Each wall is flat, endless, passes through zero and stands at right angles to its row. A trip goes straight from one point to another. List the walls that it crosses, first one first.
In the rows, 128 means zero.

Walls:
(1): [ 88 151]
(2): [116 196]
(3): [144 160]
(4): [ 93 209]
(5): [82 98]
(6): [166 103]
(7): [202 160]
Trips:
[145 167] to [ 86 144] -> 7, 5, 3
[162 150] to [128 117] -> 4, 2, 3, 5, 7
[ 88 135] to [133   7] -> 2, 4, 6, 1
[132 173] to [ 84 177] -> 7, 5
[111 143] to [139 156] -> 5, 7

Walls:
(1): [ 42 112  35 118 121 203 175  67 191  94 144 131]
(2): [ 90 134 179 133  82 160  97 111 143 175  69  70]
(3): [167 119 114 142 139 163 149 135  83 182 136 108]
(4): [ 73 154  32  51  85 128 107 172 159 212  99 188]
(5): [131 192  91 123 119 152  73 109  92 113 120 144]
Trips:
[175 179 131 121 195 147 129 126 138  95  97  63] to [135 139  93  95 146 119 154 164 188  74 152  48] -> 2, 1, 3, 5
[108 176 152  78 131 139  90  90  87 173 177  68] to [ 45  93 159 137  47 151 133 216 140 166  94 212] -> 3, 5, 1
[191 101  41 162 141  92 101  69 150 139 189 133] to [144 122 195  84 156 137 135 100  97 112  81 103] -> 1, 5, 2
[ 92 150 122 192  50 104  99 190 117 126 143 111] to [115 116 118 135  63 189  84 115 146 166 167  60] -> 3, 1
[190  89 115 155 100 139  85 144  70 102 172  94] to [118  72 102 134  78 205  90 100  80 166 220 191] -> 1, 4
[176  83 122 181 164 153 133 130 119 192 146 116] to [117  49 124 132 129 188  79 209 172 142  87 111] -> 2, 4, 1
[116  65 137 179  85 108 156 166 107  77  55 136] to [ 86  64 155 131 148 152 116 202  90 224 177 202] -> 3, 4, 2
[159 190 147 129  81 153 113 129 182 148  85 109] to [117 116 122 131 136  80 120 183 117  44 140 103] -> 4, 2, 5
[115 129 133 160 162 188  94 150  82  88  67 108] to [124 134  59  66 197 108 118  52 133 120 107 153] -> 1, 2, 3, 4

Walls:
(1): [186 166 168 171 204 125 149 121 111  74 105 148 111  82  90 134  85  48
 105 112 173 185 148  54 104 112 185 118 173 122 142 131 161 142 190 156
  85 126  66 102 125  93 175 150  89  82 180  60]
(2): [223 142  75 118 116 156 105 196 141 104 104 136  77  99 150  74 144 162
 151 151 118 137 142 123  83 120 110  99 106 134 118 215 201  99 147  82
 168 137 159 171 111 140  73 174 172 164 143 102]
(3): [103  76 102 128  80  66  71 118 236 118  98 122 122  92 149 203 169 166
 190 116 142 146 156 140 121  72 120 175  35  88 106 132  97  66  87 146
 147 118 142  79  38 191 120  85 162  84 108 211]
(4): [122 120 121 148  88  63 117 134 120 193 106 190 110 152 127  66 196  63
 194 115 191  42 125  72 117 161 168 151  92 151 137 155 101  87  90 117
 133 112 161 135 156 163  63 172  98 142  99 110]
(5): [137  88 190 171 131  82 126 171 184 109  41  72 153 159  71 154 193 116
 152 155 119 160  90 104 194 123 211 179 146 160  91 159  89 197 189 134
 123  89 119 151 166 139  85 171 101  88 152 109]
(6): [164  93 149  77  90 164 118 176 133  70 163 155 113 106 115 169 190 131
 137  89 115 110 175 116 116  39 121 164 103 123 124  98 146 104 154  99
 142 110 136 149 110 144 131 142 112  85 105 140]
(7): [146  64 119 136 164 206 212 139 133  71  82 168 182 215 211 101 108  98
 154 105 174 132 106  74 151 163 153 104  94 112 146 175 170 124 101 118
  92 109  88 128 151 120 109 191 151  96 202 137]
(8): [ 62 111 100  58 187 197 160 171  54 115 117 156  95 135 118 166 101 185
 166 143 192  80 136 108 136 131 140  78 212 172  82  88 130 178  68 155
 112 180 138 128 135  84 134 160 159 168 213 106]
(9): [191 190 164 152 148 151  99 153 184 134 104 169 116 124 153 105  88  97
  99 100 120 108  89 111  42 103 145 127 172 101  68 183 129  65  91 198
 141 162 116  56 162 115 130 130 150 136 133 199]
(10): [ 95 129 169 152 125 181 116  98 120  80  91 143 129 218 153 105 109 138
 137 188 111 156  68  90 148 129 119 133 128 157 140 162  99  89 103 135
 115 148  70 164 151 186  46 165 103 132 120 137]
Trips:
[143 196 131  77 180 165 143  96 110  93  86  90 142 116 173 105 101 185
 122 182 115 129  63 102 181 185 130 170 166 166  71  63 202  50 130 116
 109 138 195  92  82 162  46 167 139 106 127  91] to [ 96 170 142  69  83 186 178 126  97 152 158 135  97 103 154  41 101 155
 102 182 103 160 132 166 186 111 124  96 107 106 108 156  90 206 141 137
 189 127   7  99 137 133 125 141  85 199 106 118] -> 9, 7
[108  98 171 160 170 150  99  79 104 134  76  78 149 118 151 183  96 121
  67 160 190 110 131 156 144 112  77 111 177 116 169 140  98 167 157 172
 145 214 199 206 216 101 124 165 218  96 146  87] to [122 189 128 133 155 117 179 152 159 113 118  92  98  95 117 133  89 210
 121 134 212 139  68 131 103  45 138 108 199  92 200 153  43 110 141 101
 148 158 117 140 136 150 122 135 176 144 158 195] -> 9, 7, 2, 3, 5
[106 156 101 152  93 106  60 164  69 113 149 139 211  35 114 205 126  40
 169 187 136 115 177 104 105 142 199  96  98 228 115 170 182 132 164 172
 114 140 177  75 144 115 144 130  70 113  96 164] to [116  60  81 161 165  91 178 143 102 124 105 163 154 102 110 135 117 151
  93  80 218 179 139 100 147 147 170 189 101 186 167  48 148 102  99  91
 112  64  86  69 201 106 110 175  94 153 177 168] -> 8, 9, 7, 3, 6
[ 85 163 186  90 142 121  92 129 165 211 137  85  84 147 143 207 110 136
 129  89 179  97  55  75 137  88  83  61 210  98 146 129 135 119 137 155
 107 104 102  76 171 102 175 207 148 189  70 111] to [ 50 117 111 143 125  64  32 108 127 123  65  71  64 134  86 173 156  54
 191  72 122 188 120 125 194 133 161  91  92 134 111 166 184  95 169 108
 102  73 130 116 157 136 115 122  94 135 174 107] -> 4, 5, 3, 9, 8, 10

Walls:
(1): [139 156  90 173 116 197 137  45 139 148  99 183  80  94 111  91 160 115
  50 132 195 105 185 104 114 153 158  99 100 196 153 202  99 161 186 113
 125 142 119 116 103 129 152 174 111  93  81 103]
(2): [129 178  97 139 124 198 135  15 108 161 202 112 109 116 138 125  95 131
 132 148 164  85 143 127 152 117  98 182  88  81 140 147 156 136 100  83
  97 102  88 132 190  92 170 160  57 135 198 108]
(3): [214  81  80  58 177 148  75 145 123 131 119 111 151  91  92 119 138 131
 109 138 109 105  19  58 167  64 135 211 139 143 189  39 161 146 131 110
 117 122 135 137 117 124 103 101 166 105 160 101]
(4): [136 142 150 107 179 182  86 115 130 124 149 143 168 140 141  68 167 101
 139 138  80 110 142 182 167 194 168 152 135 124  70 135 111 189 146  94
  76 165  93  80  65 166 112 122 174 163 141 103]
(5): [154 156  79 164 114 162 180 155 157 100 131 108 134  68 208 157 171 118
  95  79  88  93 106 123 135 138  93 108 103 131 167 145 173 160 137 147
 153  95 152 211  93 138  49 111 113 141 107  86]
(6): [ 68 123  84 132 199 178 115 131 115  86 154 171 104  52 190 128 140  70
 131  60  58 185 108  67  92 147  65 196  94 162 143 118 142 108  64  81
 108 135 146  41 139 130 135 127  53 118 162  46]
(7): [ 51 165  92 121 118  69 155 161 114  33 118  54 150 111  75 166 117 135
 213 117 130 120 116 152 129 130 113 133 115 165 136 170 180 113 125 132
  65 150 139 151 139  53 101  91  98 138 105 198]
(8): [172 115 107 137  94 135 164  84 157 155 165 164 102 193 121 180 140 166
 191 122 156 106  52 122  87 125 184 184 127 120 156 183 152 174 145 160
 109 130  75 118 129 117 169 114  66 152 130 130]
(9): [114  44 129 145  82 199 123 171  84 157 107 199 119 131 174  63 169 109
 179  65  97  81 135  98 198 153 138 134 152 105 154 158 145  94  78  95
 216  67 154 158  85 115  79  88 133 117 161 167]
Trips:
[120  93  89 106  62 114 175 116 126 172  86  82 117 138 178 131 120 100
 122 139 127  76 158 132 175 139 168 104 176 108 110 153 130 189 103 149
 120 160 127 153 127 144 141 125 111 175 129  98] to [164  98  94 180 132 160 127 171 142  61 175 156 125  76  77 127 123  42
 107  99 151 181 117 233  92 127 111 140 129  47 111 159 132 143 151 187
  29 146 153  93 152 133 127 168 182 147 198 121] -> 9, 7, 1, 6, 8, 5
[ 74  78 167  93 132  48 131 133  81 131 182 116 168  89 149 113 187 115
 129 166 148  86 193 143 169 184  92 125 145 128 129  97 112 125 117 213
 148  90 128 141 109 118  82 145  88 127 143 136] to [ 66 127 109 147 196 145  75  54 135  98  98 120  94 141 169 125  86  79
 156 103 111 111  66 181 160 118 114  89 140  98 231 121 123 116 134 143
 137 192 122 141 161  47  92 160 135 159 176 132] -> 2, 6, 4, 3
[150  90 179 112 123 110 120 124   7 135 120 118 139 154 202 141 155 181
  91 196 111 119 185 145  92 109 143 173  82 181 179 106 156 131  79  88
 110 105 157 151  81 170 166  86 102 133  80 185] to [104 102 103 134  24 112 153 117  58 107 190 179 138 161 146 146 118 180
 169  88  79  96 172  92 188 134  86 103 164 147 126  89  54 103 130 151
  68 146 128 142  88 112  85 140 132  82  70 143] -> 3, 7, 5
[115 124 166  93 148 114 168 154  95 136 125  67  81 142 185 119 206  87
 151  84  96 135 166 122 203  93 182  42 111  95 129 125  95 183  98  73
 149  88 111  95  78 149 164  65 130 173 184 188] to [169 165 177 167  96 156 156  77  69 136 126 107 124 144 118 148 108  83
  62 156 115 135 177 123 119  72 141 125  64  59 134 112 170 107 120 113
 164 136  90  84 148 189 150  68 170 111  90 101] -> 2, 5, 1, 9, 4

Walls:
(1): [119 141 136 194 135 131 199 191 104 101  95  47 106 176 138 144  64 128
 166 157 125 151 117 106 133 147 143 103 134  97 153  98 123  97  77 137
  88 164  66 132 127  88 195 133 132 175 139 186]
(2): [169  45  80 117 195 111  36 140 105  37 105 100 109 143 195 132 154 119
 152  79 104 150 165 120 160 111 109  91 141 103 116 156 148 145 183 171
 100 167  90  63  87  76 174 114 130 142 109 142]
(3): [120 150 137  88  95 131 218 143 128 107 177 151 157 128 127  88 157 132
 165 136 120 139  64 158 148 112 179 116  85  72  98 132  69 137 142 127
 164 123  76  98 143 176  72 106 118 151 105 113]
(4): [158 209 114 137 182 157  91 151 194 162 175  64 120 134 186  64  93 146
 141 130 123 131 132 119 111 126 129 138 102 118 130 123 166  94 123 110
 146 152 139 105 124  93 127  97 112 169 150 147]
(5): [ 99 136 139 142 124  95  85 103 162 150 133 137 167 109 117 121 171 161
  79  37  95 153 157  97  86 169 166 122 130  79 137 128 109 197 155 114
 153 147 155 160 184 163  79 157 108 134 120 101]
(6): [141 138 131 130 108  92 147 122 110 132  91 183  98 148 112 137 180 120
  43 167 147 158 133 142 111 161  56 137  90 141  98 170 161  99 112 104
 121 139 121 168 162 144 143 155 138 147  65 136]
(7): [153 132 211 152 108 157 106 158 129 127 162 127 154  95 157 109  84 150
 128 104  80 168 102 136  96  78 137 154 146 109 119  81 156  97 126 104
  98  52 153 126  71 104 129 146 131 136 104 249]
(8): [ 86 184 180 168 116  94 135 154 106  82 158 112 143 168  92 116 115 162
 120 161 135  95 170  76 110 158 171 164  76 128 134 176 122  79 133 188
 167 182 135 140  86 169  93 127 167 152 132 127]
Trips:
[146 179 101 147 151  83 155 117 185 135  70  71 138 124  87 132 135 128
 145 203  94 144 125 151 111 139 113 103 162 124 166 103 125 160 145 150
  72 114 149 134 189 192  73 141 112 160 196 103] to [133  54 176 156 152 109 145 107 112 176 117 151 161 103 157 187 130 161
 128 224 181 149  95 128 155 143  93 180 123  48 121 122 146 125 175  96
 137 116 173 119 156 123 102  90 162 166  88 156] -> 6, 4, 7, 1, 5
[101  97 122  69  77 128 132 183  46 136 153  80 201 143 148 158 122 141
 105 110  85 116 134  72  82 183 129 129 108 138 126 116 105 126 142 141
 138 109 108 221 130 139 107 160 135 121 160 153] to [ 92 176 104 165 140 104 128  85 199 121 171 134 142 153 178 100 167 155
  92 125 122 118  60  97 128 126 138 138  68 130 174  75 183 102  89 127
 134 115 164  99  74 153 173 145 123  97 112 137] -> 4, 6, 3, 1
[144 205 137 171 137 165  98 108 186 126 137  95  85  80 158  94 157 175
 179 119 130 191  91 135 172 144 135  78 205 108 167 134 119 150 167 117
 128 174  89 138 154 138  70 102 105 126 171 176] to [184 215 136 180 134  78 112 103 124 139 124 136 146 109 145 186 165 157
 145  75 127 121 115  84 150 148  89 102  85 107 116 203 130 100 145 112
 105  66  57 167  90 132 104  91 140  34 139 126] -> 1, 8, 6, 3, 4

Walls:
(1): [ 81 114 141  39 162  97 110 103  99 111 169 138  92 108 156  87  95  94
 139  90 124 141 151 132 166 146 112 125 129 148 157 177 106 132  84 106
  75 122 142 139 167 112 135 156  83 126 118  25]
(2): [ 84 142  91  34 171 154 149 192 107 160 161 170 200 103 121 145 111 145
 103  99  96 145 138 178  83 137 142 170  79 147  76 175 154 159 121 135
  75 118 155  48 139 138 110  96 128 164 123 144]
(3): [105 118 119  92 129 138 142 101 110  92 100 144 121 123  70 193 106 134
 131 134 133 110 130 125 163  76 163  62 121  86  92 147 201 159 105  76
 191  99  99  99 117 128 165 147 127 146  62 160]
(4): [117 101 141 121 121 108 126 176 181 141  93 143 130 112 154 172 130 146
 157 112 176  90 199 128 162  98 168 106 172 155 132  80 113 106 110 143
 132 135 142  74 128 153 159 195 162  93 110 139]
(5): [ 96 161 187 120 156 148 140 123 134 139  86 180 127 175 160 121 116  67
  77 117 145  82  82 104 155  96 137 151 104 206 105  57 110 147 111 133
  95 114  73 135 183 103 130  88 165  32 123 137]
(6): [168 152 137 118 206  62 167 154 152 133 122 114  89  86  96  81  62 136
 106 126 125  83 112 112 144 108 113 141 151 125 135 135 101 116 196 160
 193 145 149 131 143 155  75 105 126  51  82 134]
(7): [ 72 145 123 126  87 114 152  56  79 157 117 170 156 153  94 173 153 100
 164 163 131 146 161 106 131 131 163 155 156 142 168 121 148  84  64 119
 149 144  85 139 188 101 175  34 134 144  71 139]
Trips:
[187  76 106 118 140 122 126  83 135 131  98 147 123 137 153  96  82  99
 156 169 145  78 184 163 187 135 142 106 175  55 107 130  98 120 165 117
 107 143 122 157 155  89 143 107 143 120  74 142] to [127 142  73  98 102 106  76  99 149 175 126 144 106 140 140 167  86 132
  97  77 128  61  64 132 112  86 141  78 158  98 118  77 101 116 125  91
 149 159 145 132 104 107  76  94 209 180 128 147] -> 5, 1, 7
[122 101 183  98 140 113  97 169 108  92  84 152 118 129  77 118 153 139
 110 164 181  66 110 147  94  82  61 167 133 118 123 176 138 163 112  98
 138 156 174  46 110  69 157 102 101 103 108 155] to [146 114  64  86 119 136 116 174  82 170 156 139 126 132 110 133 149 146
  68 157 126 224  88 109 102  92  95 119 158  54  91 165 201 206 115 121
 154  71 123  66  92  66 140 123 101 126 111 127] -> 4, 5, 6
[135 116 160 190 147 184 103 129 131  87 128 125 134 133 103  90 165  93
  45 173 164 121 132 109 144 142 197 168  83 178  94 196  33 170 108 147
  91 137 173 118  87 153 128 105 174  75 123  84] to [128 194 172 125 160 100 131 155 163 134 133  65 162  80 122 118 147 174
  82 162 178 102 114 168 104  77 140 135 162 112 116 145 104 128 170 112
  99 105 113 194 137 119 180  95 125 112 165 125] -> 1, 2
[ 47  83 149 157 168 114 113 142 137 136  60 162 104  85 133  86  73 115
 152 115  83 117 179 134 175 167 129 200 165  78 131 124 106 167 189 142
 134  90  82 137 141 124 179 130 140 177  97 123] to [141 113 196 129 117 149 176 141 118 130 160 148 145 141  92 114 147 122
 119 100  78 176 137  61 169 166 136 113 162 153 117 107 177 166 191  29
  89 115 131 118 145  93  64  59 144 146 123 180] -> 2, 4, 1, 6
[105 127 117 127 147 143 176 110 138 155 137 131 127 156 158 139  82 121
 120  98 181  45 157 145 120  46 128 145 117 102 122 161 207 162 165 166
 165  98 111 145  45 155 130 185 127 108 194 156] to [111 113 129  89  50 119  96 184 173 163  71  69 173 140  98 175  87  65
 134  76  85  78 119 210 103 174 118  83 149 106 132 114  95 128 176 125
  72 145 165 105 142 104 124 187 149 127 124  97] -> 5, 6, 3, 1
[147 117 139 164  77 139 133  95 162 127 160 155 183 100 160  88 121  85
 133 162 110 144 112  84  99 249 179 102  60 104 143 111 127 126 231  53
 186 117 110 138 163 116 116 136  60 149 127 162] to [106 198 126 130  82  63 164 134 103 184 103  80 162 160  66  79 164 116
 120 160  88 115 178  75 159  74 181  79 141 106 118  55 117 157 184  64
 168 123 121  58 164 125  89 121  93 110 135 112] -> 6, 3, 5, 4

Walls:
(1): [199 163 124 129 107 110 128 154 125 121 146 123 108 158 143 105  97 126
 135 174 132 103 146  74  95  95  82 141 101 115 188 168 115 155 163 158
 148 102  94 130 158 160 114 100 116 154  86  77]
(2): [ 96 145 109  80  87  76 163 140 145  91 108 128  91 159  86  84 147 141
  10 101 152 145 153 109 179  73 130  78 153 199 176 114 149  72 178  98
 105 142 161 147 127  57 120 175 149 117 159 167]
(3): [114 180 184 150 155 131 148  65  86 139  97 132 109 142 148 200 171 122
  96 151 155 136 138  90 145 158 165 133 139 208  75  80 194  63 151 110
 140 133 110 160 166 141 168  70  48  64 103 109]
(4): [ 66 179  69 120 144  73 138 126 155 178 113 129 116 120 143 117  61  74
 149  89 184 139 179 110 119 147 102 109 183  74 131 102 137 165 103 149
  87 156 133 157 131 132 136  73 125 207  91 156]
(5): [ 71 172 134 145 127 110 159 144  80 146 139 202  74 109 169  67  82 161
  71 111 100 120 104  89 187 180 102 129 127  99 169 144 123 152  73 140
 144 185  90 105  95 122 115 147 152 108 102 140]
(6): [104 113 178  97  97 177 111 112 152  86  88 146  73 154 131 101 124 147
 123  94 133 149 143 114 115  78 174 108 115 125 105 112 137 123 158 125
  51  99  89  71  99 201  90 118 148 118  70  98]
(7): [171 105 107  63 148  83 109  83 123  93 125 151 168 188 145 126 177  59
  96 160 128  90 126 188 168 107 138  90 124 169 139 180 169  64  35 125
 162 115 173  74 103 181 111  80 130  83 190 126]
(8): [ 56 163 180  98 162  88 152 151 100  94 112 119  92 126 150 112 104 140
 131 199 132 122  71 102 131 160 129 120 110  93 128 176  65 106  81 139
 135 108 129 194  82  82  84 153 117 174 155  90]
(9): [ 90 141 111 156 179 150 157 136 154 141  70 134  50 101 201 108 157  95
 127 152  62 134 158 111  88 158 132 114 113 108 150  96  99  87 193  65
 103  94 155 115 107  82 148 113 107 174 148 172]
(10): [110 130 238 114 138 140 154 170 114 143 140 126 146 134 138 111  73 116
 158 134  69 113 110 166 124 147 185  97 158 105 145  98 111  54 117  63
 151 104 105 140 175 164 188 147 168 107 119 109]
Trips:
[ 76 102  90  87  64 118 153 138 129 116  88  94 137 165 116 120 136  90
 116 140 133 158  85 168 119 105 161 185 110 132  98 119 167 142 147  94
 116 249  53 113  76 165 140 139 146 113 194 107] to [104 197 143  48 161  95  84 104 137 136 130 171 144 176 156  93 132 108
 144 210  96 171 175  94 120 109  66 127 122 105 147  97 129  72 172 106
  92 134  89  98 118 118 112 174 137 174 120 185] -> 4, 8, 9, 10, 1
[100 162 117 121 137 170  97 106 118 146 141 179 123  38 121 162 135  76
 111  80 142 114 120 112 142 158 138  67  98  81 180 119 117 134 134 127
 109 133 179 115 187  58 142 160 157  99 162 127] to [101 152 100 203  95  85 175 102 125 158 141  90  98 105 128 151 197 148
 120 184 163 140 195 127 124 173 132 136 185  98 161 143 133 135 148 130
 143 153  49 147  94  73 117 177 179 136 141  94] -> 10, 8, 3, 1

Walls:
(1): [ 94 118 124 156 147 141 155 113 177 169 165 169 121 119 152 119 145 131
 157 118 168  93 134 109 143 116 133 167 126 120 117 147 152 140  90 154
 106 125  97 142 140  82 109 151 191 151 152 128]
(2): [100  99 128  78 116 105 129  87  76 114 101 188 163 182 164  61 133 161
 108 201  83 165 120 150 132 155 107 124 127 178 119 124 119  48 128 121
  89 136 163 114 122 139 146 149 103  96 101  86]
(3): [130  78 138 143 130 112 141  94 187 139 128  95  97 137 171 128  91  88
 111 112  95 169 134 175 163 123 135 140  97 131  95 126 115 132 131  83
 142 143 129 153 169 111 146 164 144 142 136 151]
(4): [ 99 179 125  59  63 159 134 150 140 108 128 171 147 108 104 132 150  86
  93 130 137  90 192 136 166 140 132 134 142 146 150  99 139 174  92 133
 145 154  97  89 160 163 150 132 118 121 127 108]
(5): [143  72 143 110 132 158  79 139 112 151 150 142 139  76 113 124 113  95
 142 133 106 111 156 160 165  50 112 161 134 123 101  85 151 145 105 117
 249 118 146 125 169 160  79 123 147 116  89 133]
(6): [126  97 108 109 108 148 199 123 116  83 158 121 133 115 125 141  93 121
 172 145 156 128 184 104 165 115  65 109 128 156 130 128 137  96 183 142
 150 129 128 132 119 122 128 141 160  65  92 113]
(7): [129 137 171  90 144 141 139 105 209  94  97 101 114 126 172 148 115 164
  72 145 113 122 136 143 111 139 112 150 127 122 100 114 141 115 104 100
 116 135 155 138 135 118 157 197 101 151 134  94]
(8): [144 149 159 152 153 127 141 144 107 128 117  70 116 140 104 148 180 121
 123 147  94 120 167 176 111 173  98 151  91 147  89 115 101 153  96  79
  82 135 108 117 142 141 101  73 146 181 130 133]
(9): [147 148 107 127 133 161 137 146  78 133 117 119 150 158 148 156 100 135
 148 133  60 118 113 147 178  91 152  92 188 173 146 134 152 172 153 105
 115 145 152 112 103  94 125 160 137 126 172 176]
(10): [137 112 125 102 111 112 141  84  83 145 110 142 137 111 127 144  86 170
 148 119 158 113 112 150 100 117 145 115 126 106 160 159 120  35  69 167
 107 105 134  68 127 146 140 126 118  94 134 107]
(11): [116 124 111 150 114 153 115 149 137 142 132 190  84 124 139 163 132 109
 102 116 180 115 155 126 134  96 148 148 178 133 104 142 146  83 115 142
 149 147 163 160 109 150  98 113 151 128 145 117]
(12): [ 94  62 111 121 143  66 109 103 152 150 102 151 129 164 159 174 113 126
 159  87 129 148 171  98 127 118 138 159 104 143  98 121 175 152 156 148
  93 165 167 126  98 140  90 129 154 127  95 162]
Trips:
[147 151 130  68 130 133  99 140 121 118 117 137 126 148 163 111 207 180
 160 117  79 111 106 105 154 123  78 127  87 110 156 132 193 137 136 184
  72 132  69 154 147 128 166 170 157 128 166 115] to [149 148 150 139  56 111  97  92 110 130 148 170  94  85 166  94 123 115
 112 153 138  55 137 102 114 134 137 137  94 123 118 170 164 124 135 136
 153 116 115  55 130 110 109 109 109 131  95 142] -> 10, 9, 7, 5, 11
[126 118 160 107 139 104 158  95 127 133 134 105 110 116 138 137 184 184
 106  81  85 155 178 117  49 111 174 118 141 105 119 138  88 143 138  56
 106 102  93 182 107 129 118 147 105 164 166 143] to [ 90 107 196 109  83 126 124 126 161 122 141 129 116 142 170 125 167 116
 145 145 120 129 170 141  99 109 155 122 116  88 169 111 162 123 128 108
 132 124 129 150 153 155 138  41  83 135 138 101] -> 4, 11, 5, 2

Walls:
(1): [ 88 100 200 156 151 146 117  99 170 120 109 117 179 218  69 143 145 133
  55 113 143 101 161 208  92  91  95 172 192 125 152 117 115 118 137 122
 143 164  58 166  99 139  81  92  96 133  99  36]
(2): [115 129 154 101 116 129 150 116  76  47 155  50  47 161 116 104  96 140
 117 114 169 169 163  75 181 208 157 150 147 112 129 159 122  59 103 159
 114 102 150 119 160 153 198   7  54 142 143 139]
(3): [139 124 154 106 151 130 140 108 147 129 164 108 114 133 184 145 166 160
 162 116 169 115 135  42 112 161 108 152 104 130  93 141 183 105 166 181
 182  98 185 156 209  41 151 121 110 138 146 182]
(4): [133 101 181 106 115 176 101 139 125 120 133 111 170  83 116 116 127 152
 132 196 108  92 148 149 111 165 168 130 166 105 126 126 189 154 136 130
 145 114 103  72 132 159 142  62 126  75 109 109]
(5): [121  94  75 132 147  78 118  99 142 116 151 159 139  92 149 105 101 133
 119 147  83 154 144  71 152 189 164 145  84 116 113 139 184 126 154 155
  65 150 101 165 214  72  45 141 127 133 180  69]
(6): [138 154 161  62  73 119 141 158 144 147 177  67 121 160 104  81 159 153
 134 148 122 173 155 223 156 117 129 122 113 122 154 122 151  91 132 100
  73 203 151  98 165 158 128 100  90 136 140 118]
(7): [111 122 144 144 111  88 102 141 131 101 104 164 133  65  36 138 102 104
  84 175 114 119 178  78  83 132 117 130 196  93 139 106 163 103 105 124
 113 117 165 162 108  98  93  93  76 135 143 122]
(8): [ 76  90 109 144  57 190 110 144 105 143 133 136 144  97  67 115 191 156
 123 158 141  96 103 121 196 133 136 124  65  27 119 160 124 170  88 118
 112  47 146 108 150 168 131 150  64 142 103 189]
Trips:
[140  66 129  35  99 122  54 168  43  74  38 154  61 155 146 145 108 108
  74 153  93  98 159 122 193 159  87 111 133 121 113 130 165 156 186 108
  41 159 143 172 116  71 145 150 144 140 122  93] to [161 148  89 155  22 148 102  66 130  79 148 151  93 202 129 140 132 152
 100 111  86 121 137 137 196 159 108 208 107 143 118 113 172 135 158 120
 118 162 196 175 128  94  91  54  73 142 167 135] -> 3, 8, 1
[145  89 126 115 131 156 138 166  39 170 124 140 141 153  76  99 139 100
 136 131 122 124  59 117 171 121 163 137  94 129 137 112 121 143 142 165
 122  53 206 196 153 150 117  78 106 126 195 108] to [142 140  49  79 120 122 231  96 140 131 206 138 137  82 116 169 115 125
  83 109 153 156 168 177 121 116 106 123 173 111 177 138  86  81 189 176
 128 113 152 100 129  57 130 115 101 165 225 127] -> 6, 8
[135 101 160 100  72 140  88 121 122 105 137 140 114 123 147 152 149 145
  70 205 134 122 115 147 119 244  74 120  90 146 163 137 170 122  90 129
  96 152 156 107  92 108 110 165 146 146 104  72] to [111  31  98 151 144  91 145  96 138 112 122 170 118 179 150 163  72 129
 138  82 177 145 109 119 144 100 116 170 155 122  90 168 151 150 136 125
  51 110 120 128 115 118 110 140 196 115 131 131] -> 6, 8, 4, 7
[105 106 140 121 157 116 105  67  92  57 123 108 126  86 126  82 100 110
  61 183 180 123  78 128 109 144 135 145 141  53 144 122 115 191  98  61
 155 131 106  98 114 217 130 131 109 142  98 131] to [133  81 112 143 132  87 145  64 158 247  85 150 125 211  77 204 105  96
 118 150 153  76  89 141 107 124 119 122 153  74 110 132  69 128 166 110
 116 104  84  88 136 196  12 128 128 116  74 172] -> 2, 4, 7
